Each row is a point. A path goes straight from each point to the next, and from the last back to the first. The post is the endless flat space through its rows: a point in 2 columns, a line in 3, a plane in 4, and so on, so that a path can go around it. Count how often the path circles the post. Going back the other way cancels.
(in the rows, 128 means zero)

Post:
[[114  94 135]
 [153 165 109]]
Path:
[[109 131 153]
 [146 210  90]
 [145 170  51]
 [165  69 122]
 [156  87 178]
 [ 92  91 180]
 [ 83 160 125]
 [164 204  58]
 [178 123  92]
 [158 119 132]
 [141 160 143]
 [ 83 155 156]
 [ 61  35 114]
 [160 158  95]
 [154 103 134]
 [186 213 133]
 [103 144 146]
 [148 236  70]
 [123 101 110]
 [145 100 117]
 [160 106 169]
 [156 228 125]
 [126 207  75]
 [117 116 103]
 [ 81 144 118]
 [127 155 139]
 [ 87 164  96]
 [124  95  92]
 [234 202  65]
 [161 105 171]]
Times around: 5

Post, 5 rows:
[[ 92 178 175 136 117  82]
 [153 155  51 126 191 178]
 [104 118 108 158 157 125]
 [ 86 185  90 107 155 131]
 [ 98 106 173 128  88  89]]
Path, 30 rows:
[[136 128 108 172 171 192]
 [157 133 171 112 137 145]
 [135  98  85  62 122 151]
 [118 140  47 115 158 132]
 [ 52 117  19 168 195 144]
 [113 133 147 124 110  62]
 [131 129 163  85 119 114]
 [ 59 198  79 115 187 149]
 [ 81 182 156 139 111 103]
 [107 136  88  99 106 128]
 [ 81 163  16 130 204 131]
 [ 95 118 104  99 133 124]
 [ 56  81 195 140 124 104]
 [ 85 108 101 154 171 173]
 [ 90 174  94 190 130 115]
 [ 73 156 170 156  83  51]
 [ 78 184 108 108 172  77]
 [ 74 111 153 120 136  97]
 [ 34 116 100 110 144 136]
 [ 86 146 174 114  53 108]
 [161 180 213 163  87  74]
 [116 135 118 149 132  88]
 [142  99 123 116 146 128]
 [  9 159 151  87 139 106]
 [105 213  77 163 206 153]
 [ 23 233  84  86 101 106]
 [ 91 139 155 172 113  52]
 [ 52 152 181 184 137  44]
 [121 101 187 159  63  48]
 [ 80 124  94 161 117 122]]
Times around: 3

Post:
[[103 152  83 110 146 174 137 131]
 [112  97 107  77 119 166 134 135]
 [159 201 195 164  88  70 158 124]
 [119 154 117  92 158 141 122 184]
 [123 107 112 134  96 142  95 155]
 [138 135 106  93 162 130 116 126]
 [102 166 181 205  84  67 122 112]]
Path:
[[111 128 146 172 102 126  91  66]
 [117 126 224 249  79  28  16  74]
 [204  87 171  50 118 129 106 221]
 [105 126  89 204 187  65  55 209]
 [147 133 149 104  70  99 165 176]
 [ 98 168  69  83 125 168 125  95]
 [ 84 124 182 141  95 140 119  41]
 [146  90 141 140 138 144  80 194]
 [156 112 122 173 158  61  91 143]
 [ 49 186 121 143 154  81 143 181]
 [107 121 101  93 118 142 118 163]
 [181 103 113 160  79  56 113  75]
 [150  61 145  20 153 147 180 135]
 [127  83 149 109 116 184  64 216]
 [ 56 194  92 149  97 203 126 188]
 [143 176  79 152  93 102  52 240]
 [109  97  48  77 169 168 157 110]
 [137 185 173 166 146 108 165 151]
 [124 109 148  97 123 154  89 174]
 [104 190 123 126 152 118 158  41]
 [162 182 107 166  88 112 132 123]
 [149 158  91 103 128 116 218  82]
 [140 167 172 127 166 126 168 107]
 [149 161 155 102  93 157 141 137]
 [153 127 133  47  76 161 163 124]
 [157 148 142 104  74  55 154  97]
 [147  82 154 132 111  45 119 186]
 [ 88 107 176 108 122 134 126 226]]
Times around: 2

Post:
[[108 194 170 131 135 133 195 112 129 122 128]
 [ 85 154 121 100 139 119 193 110 158 127 152]
 [162 154  60 113  90  91 113 149  99 161 143]
 [153 137  96 133  89 112  69 128 117 120 175]
 [ 79 182 126 120 142 158 151 122 123 151 139]
 [154 106 136 112 134  95  93 121 144 124 105]
 [130 117 144 163 134 141 152 155 167 113  86]
 [187 118  78 134  72 105  73 102  85 153 132]
 [149 123 113 117  54  96  69 123 126 136 109]
 [ 95 136 172 141 133 116 175 134 125 135 151]]
Path (29 x 11):
[[109 166  49  98  74  76 157 200 117 140 163]
 [133 148  95 127 138  85 154 115 106 166 101]
 [107  91 157 139 172 109 174 145 249  71 128]
 [ 79 156  98 111 101 161 111 144 155 148 209]
 [144 155 165 190 141 163 142 138 146 131 100]
 [138 200 107 108 130  89 135 123 126 165  83]
 [120 142 139 146  94 109  55 131 101  93 168]
 [112 164  92 136 117 159  69 173 100 108 164]
 [183 170 186 135  80 123 111  97  96 137  51]
 [115 189 133 131 126 144 137  95 109 136 225]
 [172 161 131  94  82  59  96 107 140 124 132]
 [192 127 122 170 134 164  87 114 149 104 107]
 [136 132  86  68 126 100 167  89 140  94 183]
 [119 126 184 178  29 113  69 189  95 132  86]
 [118 156  75 166  76 131 101 172 137 109 188]
 [109 123  71 135 108 104 139 128 145 161 168]
 [150 144  91 120  64  72 111 179  85 180 179]
 [138 153 101  88 101 162  60  97 106 155 119]
 [121 136 186 134 126 146  99 126 145  81  94]
 [118 133 100 145 123 123 116  68 125 104 151]
 [147 176 115 106 119 103 113  46 113 138 139]
 [ 39 122 172 140  74 101 117 148  90 180 248]
 [157 193 167 135 116 167 103  89 183  49 124]
 [190  68  78 162  66 145  61 117  73 153  68]
 [102 139 118 144 149 140 191 166 199  67  62]
 [102 136 126 180 127 140  98 160 169  99 152]
 [157 129 169 192  86 138  84 105 136 132 118]
 [151 211 109 114  87 132 137 109 102 154 175]
 [ 93 179 157  97  84 131 156 108  82 153 164]]
Times around: 3

Post:
[[157  86 176  98 118 115 107 108  96 102 147 143 125 115]
 [151 113 127 100 139 118  94  69 130 114 136 145 119 126]
 [126 161 174 132 145 173 128 131 184 119 123 107 116 142]
 [172  94 106 163 134 124 134 127  59 153  96 135 146 159]
 [136 139 136 156 126 132 140 119  57 168 117 115 141 145]
 [168 136 101 135  99 112 133 124  59 115 100 111 129 124]
 [179 134  90 134  91 107 119 129  70 149 104 170 123 134]
 [170 144  94 180 107 136 104 127  47 167 124 111 159  96]
 [117 156 164 146 141 110 134 127 174  95 170  99 116 166]
 [ 79 138 149 139 176 133 157 119 183  89 133 115 113 124]
 [ 92 153 158 201 113 172 177  90 197 107 143 120 147 152]
 [164 133 138  96 161 149 159  94 114  98 158 141 121 130]
 [108 160 149 175 156 173 115 116 146  89 139 139 131 167]]
Path:
[[158  89 173  80 123 189  81 129 125  97 101 164 112 148]
 [229 172 198  46  61 153 125 142 106 106 161 114 131  94]
 [110  99 115  95 220 130  99 123  85  86  78 141 115  72]
 [146 160  98 106 134 170 113  50 143 151  93 138 139  74]
 [172 121 135 157 104 202 128  91 117 142 123 187 156 173]
 [171 145 136 111 140 183 138 134  92 106 124  77 128 104]
 [165 169  41 200 111 123 136  75  82 151 140 123 132 169]
 [160 121  82 190 108 120 147  63 118 117 138 152 148 131]
 [147 136 100 113 113 152 193  67  70 111  95 156 138  68]
 [160  97 132  33 122  75 109 127 103 111  54 147  91 128]
 [105 124 139 153  72  98 109 117 119 148 169 112 135 147]
 [ 91 111 163 122 120 129 154 129 198 172 148 106  86 110]
 [ 92 147 152 202 175 184 123  83 159 122 109 118 127 171]
 [148 111 171 133 184 148 106  75 118  59 118 140 130 123]
 [149 152 130 107 141 111 100 102 136 132  85 120 138 114]
 [101 199  77 130 153 104 161 107 152 128 163  70 125  71]
 [140  70 142 127 115 128 162  99 112 166 128 125 141 108]
 [167 131 144 127 150 159  71 108 133 164 135 120  98 174]
 [ 57 110 118 198 220 159 185 116 159 120  78 107 129 130]
 [167 138 199 135 119 143 154 107 148 118 153 112 140 151]
 [163 109  93 126 123  74 125 136  79  93  70 179  84 168]
 [114 101 164 163 125  87 146 142  77 178 134  78 122 166]
 [ 72 124 196 170 151 159  65 172 117 135 152 106 132 128]
 [170 197 102 123 153 207 111 135 154 167 106 181 138 150]
 [138 124 112 124 165 150 147  77  92 128 114 135 145  88]
 [134 113 116 173 125  86 113  33 183 106 137 134 149 107]
 [184 114 159  87 138 178  89  99  94 126  99 164 136 159]
 [139 120 161 144  90 194 148 127 146 107 152 122 154 116]
 [102 119 127 249 194 190  94 124 155 148 135  99 165 186]]
Times around: 2

Post:
[[114 105 172 132 117 121 145 138 120 117  83 136 128 150 137 140 121 119]
 [ 97 155 173 152 123 108 119  86 129 171 149  95 157 115 177 115 152 111]
 [147 118 120 142 112 102 142  96 120 149 113  89 106  93 108 133 159  85]
 [119 100 118 107 160 122 101 179  89 189 137 161 107  87 166 104 126 120]
 [101 117 150  94 111 121 132 144 112 132 115 148  82 136  89 131 110 170]
 [139 133 134 111 156 133 100 163 107 114 145 133 117  76 151 110 167 128]
 [ 88 161 147 136 142 112 142 127 179 138 108 154 114 113  82 134 165 124]
 [148 123 146 137 138 138 139 162 128 109 146 206  93 104  87 140 141 133]
 [132 182 143  83 142 145 126  60 115 150 110 107 158 130 150 152 179 139]
 [111 107 132 116 135 102 138 209  71 128 139 129  84 117  91 151 141 136]
 [141  88 108 104 111  95 124 112 110 113 122 159 147 119 130 145 150 121]
 [126 149 112 159 148 137 119 142 132 153 128 140 158 104 141 111  85 174]
 [135 139 139 116 161 143 144 142 141  94 134 167 109 151  85 117 129 104]
 [117 125 135 125 114 138 141 120 155  97 107 148 142 120 118 161  80 103]
 [ 84  97 136 166 143 168 132 130 104 101 117 110 109 138  90 139 128 113]
 [178  86 137 130 113 143  73  74 139 162 111  87 131 154 143 142 147  77]
 [118 132 106 125 137 153 158 151 132 102 135 132 121 118 149 139 145 144]]
Path:
[[ 93 104 233 161 140 157 157 192 136   7 128 151 105 162 108 176 159 115]
 [171 130 115 107 134 104 116 115 116 114 147 158 111 118  64 142 125 148]
 [132 165 202  89 149 158 108 110 151 137 108 103 125 164 133 117 115 145]
 [109 147 190  63 128 129 101  84 100 164 118 141 173 128 165 147 192 137]
 [127 136  99 136 122 101 164 181 112 202  80 105 141 137 161 159 161 123]
 [121 127 110 121  97 124 113 146 179 163  78 140 134 160 150 169 137 170]
 [169 151  68 151 180 135 123  77 109 113 107 151 166 136 114 135 193 152]
 [144 145 115 119 163 165 120 145 147 176 131 117  57 107 107  96 135 153]
 [136 132 108 109 141 136 109 144 130 177 162 102 116  60 161 133 143 116]
 [139 129  74 125 141 166 113  90 130 172 116  99 135 102 121  88 103 148]
 [152 163 113 125 128 133 167  95 116 112 114  92 149 139 125 144 157 100]
 [115  95 125 149 143 175 178 181  77 162 112 115 115  87 160 146 113 110]
 [ 69 126 164 162 158 160 196  79 211  12 146 133 140 151  66 118 149  73]
 [140  93 135 129 132 155 111 146 105 119 148 118  81  97 156 113 100 129]
 [ 79 142 122 135 151 165 151 131 123 165  95 147  92 175 138 131 132 183]
 [ 98 174 247 123  84  64 166 158 118 134 130 162 121 111 156 149 128 109]
 [127 113 139 137 107 143 155 149 103 124 108  89 111 124 146 126 124 138]
 [168 104 155 121 129 123 111  80 117 130 188 148 179 199 112 115 118 124]
 [128 151 153 105 132 156 141 101  91 104 169 165 112  90 137 127 127 176]
 [107 163 174 139 146 124 154 148 125  67 166 191 124 119 101 184  99 114]
 [111 107 127 156 126 152 121 125 130 103 156 152 140 132 162 165 155  88]
 [145 122  99 183 148 182 104 185 140 139 132 163 141  99 111 128  92 110]
 [159 155 123 106 119 119 136 138 140 176  93 159 143  74 132 161 143 171]
 [129 139 107  97 120 149 141  85 195 168 135 112  96  75  86 163 106 110]
 [ 56 125 145 113 135 147 148  87 130 106 148  85 108 146 144 128  93  86]
 [ 81 136 141 153 144 124 159 146 118 127 131 146  94 133 146 113 102 123]
 [124 188 133  93 170 165  87 112 115  79 116 181 159 143 115  96  98 129]
 [ 92 112 122 161 111 153 112 135 107  83 160  94 116 105  88 122 120 173]
 [145 101 153  90 122 151  80 108 116 132 107 114 131 102  93 137 117 159]]
Times around: 2

Post, 17 rows:
[[207 105 158 136 108 121  76 140 113 167 145 171  97 156  96 114 151 147]
 [196 120  97 124 125 149  81  60 108 147 115 128  78  80  74  47 125  96]
 [ 88 139 132  93 111  93 166  96 150 175 143 125 111 104 165 111  96 182]
 [ 98 143 112 100 165 147 113  98 122  99 130 170  73 203 107 121 118 148]
 [ 55 113  75 141 141 100 181 135 165 162 118 188  93 106 153 148 121 121]
 [ 99 164 116 108 142 135 180 136 160 173 172 140 106 108 163 136 143 113]
 [154 133 143 181 130 117 113 153 106 109 144 131 144 137  37 116 105 126]
 [ 57 164 103 142 121  98 141 105 107 167 157 159 111 113 193  65 116 135]
 [179  92 133 144 161 116 126 138  85  48 152 146 133 116  76 172  98 128]
 [101 176 119 146 182  97 111  93 147 132 104 137  96 148 139 135 145 142]
 [122 166 119 129 142  82 179 150 146 137 107 143  97 103 171  74 133 119]
 [ 85 154 101  76 159 111 134 151 177 153 130 182 169 122 157 126 119 140]
 [171  84 137 149 140 131  80 177  91  99 143  88 116 137  80 132 124 130]
 [114  90 149 117 129 128 103  89 155 138 144 142  79  28  82  60 152 118]
 [145 112 193  97 117 149 106 142  37 125 100 106 127 126  85 137 162 115]
 [147 132  92 133 111 153  91 162  87  50 141 127 132 109  74 123 176 160]
 [ 95 187 114 100 115  92 136 159 146 154 165 154  88  48 163 144  79 125]]
Path, 26 rows:
[[155 128 146 127 168 113 139 221 183 137 156 166  82  91 101 162 105 144]
 [125 169 152 144 156  67  66 164  80  99  74  82 110 104 101  23 135 146]
 [139 178 123  70  95 181 118 100  62 169 141 124  60 132 150  36  92 154]
 [142 181 165 171  94 135 134 176 102 155 177 108  74 184 136 103 132 132]
 [ 79  75 106 143 160 196 105  92 125 123 139 186 100  89 110  32 124  80]
 [151 144  86 118 245 113  80  57 144  99 101 217  91 212  43  99  79 127]
 [177 162 164 119 134  36 133 222 151 142 147 160  89 102  97 108  99 130]
 [ 70 144 127  84 104 135  97 120  44  76 131 109 130 213 165 153 152 164]
 [131 135  68 142 191  82 109  89 152 134 161 160  56  75 117 149  77  76]
 [125 130 128 175 172  70 139  78 137 128 122  85   7  54 122 175 121 131]
 [202 173 129 115  74 131 136 130  35  99  84  94 108 108 147  52 182 173]
 [100 129 173 170 146 100 124  68 151  89 129 143 122 101 127  87  84 147]
 [116 101  69 186 175  91 116 113 191  64 185 191 100 159  70 109  76 141]
 [166 154 119 143 148  53  84 156 143 141 188 139  92  78 131 192 165 147]
 [164 139 184  21  87 177 116 161  86 194 134 141 133 134 102 136 133  87]
 [184 171 151 162 117 112  72  57  71 122  71  91  83 106 121  64 117 119]
 [ 73  63 106 149 162 120 111 117 160  82 181 167 102 138  81 124 100 192]
 [164 131  45 120 184  94  66 171 155 137 149 169 102 225 187 170 105 172]
 [130 135 169 148 108  42 118 169  75 140 102 119 142  88 129  76 157 157]
 [131 148 104 108 152 102  68 144 149 171  84 214 150  83  51 121  67 120]
 [ 43 109 108 107 158 166 111  61 182 101 163 125 111 142 121  84  94 217]
 [ 73  89  85 205  71  75 146 188 144 134 123 192 106 145 139 147 160 178]
 [111  96 142 117 142  91 114  91 144 199 184 135 159  94  88  87  95  89]
 [ 91 142  78  96  77 121  87 224 117  69 244 179  75 122 135 222  72 185]
 [101 174  87 182 120  96 130 105 216 125 205 164 112  33 126 102 116 129]
 [161  77  48 178 159 173 211  71 164 147 130 154 104 106 107 151  73  92]]
Times around: 0

Post:
[[141 108  87 180 155 135  99  91  93 126 137 128 156 133 112 114 177 108]
 [111 130 101 136 121 143  88 162 106 150 171 156 108 125 132 116  73  66]
 [ 74 161  79 133 125  98 126 178  66  78 107 151  88 113 127 127 138 147]
 [129 148 132  94 128 156 124  50 141 146 133 158 150 106 143 180 156  90]
 [150  60 104 142 142 174 123 144 190  64 110 187 163  83 118 149 163 112]
 [122 177  68 126 112 110 144 135  89 118 146 109 166 131 163 106 162 105]
 [155 135 121 146 145  91 192 129 133 168  87  35 150 131 109  77 135 137]
 [ 80 116 126 181 157 128 184 117 151 160 143 175 174 139 142 127 121 153]
 [126 134 143 135 200 106 148 116 100 106 103  98 117 117 180  69 164 108]
 [126 100  86 128 109 145 166 120 173  47  88 163  89  91  92  74 205 144]
 [186 170 110 104 141 163 175  89 148 121 154  75 196  98  92 114 117 122]
 [ 73 167 104 124 133 130 116 108 125  90 101 101 186 139 116 113 153 117]
 [140 159 119  62 162 123 115 168 126 173 190  87 148 124 121 125 134 112]
 [105 165 133 147  94 102 116 152 113 129 125 174 144 112  81 122 138 143]
 [142 132 139 165 147  97 237 127 107  82 108  81 130 167 120 117 146 131]
 [137 136  68 119 163 103  63 145 134 123 117 142 155 156 101 104 153 150]
 [107 166 108 129 151  75 158  89 122  77 128  90 186  92 155 125 144 132]]
Path, 27 rows:
[[129 172  75 161 120  52 115  78  75 144  86 149  95  99 145 138 246 129]
 [106 167 115 159  98 105 176 147 137  98 148  77 153 136 130 121 146 109]
 [118 173 142 134 135 143 104 135 134 106 141 134 172  68 122 117  37 121]
 [ 60 125 116 163 100 161 174 140  95 105 118 167 140 123 145 107 144 130]
 [135 112  82 157 150 125  83 138  88  75 104 171 155 128 119 147 122 113]
 [115 131  93 155 136 112 173 136 117 185 124 122 100 138  82 100 130 123]
 [ 96 196 148 146 167 112 128 142 141 139 162 113 150 118 136 121  50  81]
 [191 109 118 183 187  89 173 122  89 109 153 153 129 160 177 201  88 127]
 [109 173 136 123 133 125 141 122  70 131 165  87 203 142 131 129 207 127]
 [134 186 108  96 101 110 154 186  57  56 152 101 167  64 106 120 166 156]
 [131 166 122 143  76 127 107 121 125  72 108 162 121 144 134  88 157 109]
 [173  89 105 128 106 154 152 171 124 157 112 147 149 123 149 130  93 125]
 [146 141 122 121  98 173  89 116  85 135  93 161 162  79  94 107 167  99]
 [171 132  96 157 136  12  64 139  38  99 115 172  73  78 149 122 209 108]
 [ 94 183  33  94  93 164   7 164 154  66 171 142 158  75 118 148 121  61]
 [113 130 128 238 149 100  85 137  62 138 101 114 153 119 127 100  87 115]
 [192  78  71 125 131  99 122 117 135  53 115 138 156 107 190 126 211  88]
 [114 145 106 113 141 111 116 126 128 138 148 153 124 135  67  80 154 158]
 [114 110  68 131  84 110  75 164  73  64 110 144 172  51  93 109 173 124]
 [112  62  60  85 102 137 109 197  89 144 153 143 126 132 161 151 176  92]
 [ 94 126 102 173 141 180 146 141 119 190 145 190 134 183  97  85 125 128]
 [148 157  95 125 134 122 137 160 105 134 140  62 152 116  79 128 167 128]
 [202 134 145 101 212  83 201 117 179 169 178 101 147 203 145 134 144 160]
 [100  84  84 112 130 108  73 127 140  81 108 164 138 135 189  96 148 101]
 [112 150 105  23 103 104 170 173 151 153 211 121 150  88 140 148 201 117]
 [ 65 160 114 126 134 101  65 183 124  81 164 165 228  74 107 131 158 120]
 [138 157  74 151 228  52 169 152 121 110 132 122 118 114 162  84 186 202]]
Times around: 4

Post (17 x 18):
[[169  90  97  83 138 150 123 118 141 126 189 116 103 154 147 157 104 126]
 [110 122 127 113 146 165 130 154 185 115  59 118 141  69 132  86 147 149]
 [128 157 103 121 108 134  96 133 115 145 151 120 106 144 111 151 112  83]
 [127 105 128 109 110 113 139 131 132 122  78 126 164 117 136 155 110 152]
 [ 92 145 127 119 127 126 125 131 147 147 123 115 126 164 143 119 118 136]
 [139 170 103 146 136 171 116 149 104 161  65 107 150 121 172 133 103 184]
 [117 103 109  81 131 112 132 163 165 116 187 120 142 100 111 129  86 119]
 [148 153 124 123 151 137 106 151 127 135  84 164 162 143 153 119 142 152]
 [115 124 112 121 177 121 160 200 156 130 101 122 122  89 129 138 125 135]
 [131 114  97 121 103  81 129 113 146  97 230 105 119 115 105 136 133 131]
 [127 167 112 133 126 168 114 145 102 153 136 103 171 132 152 153 146 116]
 [149 136  79 110 137  98 102 118 157 128 187  90 145 137 153 150 116  82]
 [156 111 114 176 114 147 112 153 124 151 127 109 124 151 130 135 124 116]
 [121  88  70 120 140 106 138  94 133 110 203 138 131  91 119 133 103  90]
 [150 152 150 133 158 144 110 117 128 151  70 117 161 136 124 164  89 147]
 [137 149 134 118 154 175 148 187 141  93  74 117 142 126 161  93 105 133]
 [138 150 122  94 135 133 160 139 135 137 111 132 139 115 137  92 119 129]]
Path:
[[147  89 117 194  67 141 137 175 123 116 111 117 117 123 110 116 115 112]
 [193 160 131 125 105 193 151 127  76 136 120 150 166   7 114 129 127 172]
 [167 136 142  94 189  90 129 150 147 141  96 121 147 117 170 183  99 151]
 [120  87 129 162 177 115 129 182 164 151 136  97 156 121 124 118 133 108]
 [144 121 110 133 102 120 110 132 144 147  69 103 129 157 139 133 154 199]
 [111 117  97 143 109 136 156 174 130 150 105 118 126 145 113 165 114  67]
 [175 134 133 115 118 166 148 166 112 155 145 124 112 152 131 159  61  92]
 [143 130 116 119 190 156 110 175 148 111 105 137 115 103 146 151  68 140]
 [139 156 141 113 139  72 110 162 140 137  81 134 161  99 134 138 158 133]
 [161 131  98 106 156 137 103 125 150 112 170  87 160 127 172 137 107 203]
 [104 183  87 121 163 164 123 133 130 174  86  69 140  83 127 163 107 140]
 [119 134 134  95 144  95 105 128 130 117 144 123 130 114  90 129  54 159]
 [110 156 120 110  96 116 119 159  90 155 127 110 166  88 124 145 163 117]
 [102 190 129  29 117 142 142 182 163 150  88  99 139 156 155  70 134 108]
 [100 184  93  92 128 132 102 110 189 106 164  60 161 128 134 111 113 103]
 [125 122 165 120 105 139 159  98 121 123 102 161 139 168  97 136  83 170]
 [170 117 109 101 130 172 146  91 112  84 105 132 188 119 152 125 143  63]
 [123 115  99  93 124 107 168  79 106 144 111 124 131 133 140 102 118 189]
 [142 150 131  88  90 136 105 155 144 139 101  73 143 137 137 128  58  96]
 [162 101 127 107 157 168 128 152 159 115  88 147  92 121 158 104 103 183]
 [140 131 101 125 130 110 141 178 128  68 180 140 129 100 120 151 112 135]
 [160 159 111 167 141 198 134 113 110 103 116 147 154 130 172 122 132 100]
 [112 103 139  79 146 155 129 183 179 148 122 104  85 109 118 168  54  76]
 [169 167  81 137 184 171  75 196 132 144  36 121 126  51 169 120 137 129]
 [184 107  69 165 130 150 144 141  68 144 156 130 166 114 168 110 106 165]
 [114 121  62  89 154 149 191 140 101 138 109 140 143 165 191  88 108 141]
 [137  52  96 113 102 133 139  68 172 100 170 136  95  92  95 121 161 155]
 [143 116 109 112 128 134 100  83 121 109 117 179 161 106 114 150  95  95]
 [139 117 123 149 141 126 106 153 156 177  56 129  65  89 121 127  81 179]
 [180  72 156  80 110 136  87 114 138 127 163 145 116 153 123 140 153 150]
 [ 91 145 118  54 140 130 101  91 154  98 107 137 133 125 124 124  80 121]
 [145 162  92 109 126 131 120 112 132 154 140  84 183 166 144 147  83 145]]
Times around: 3
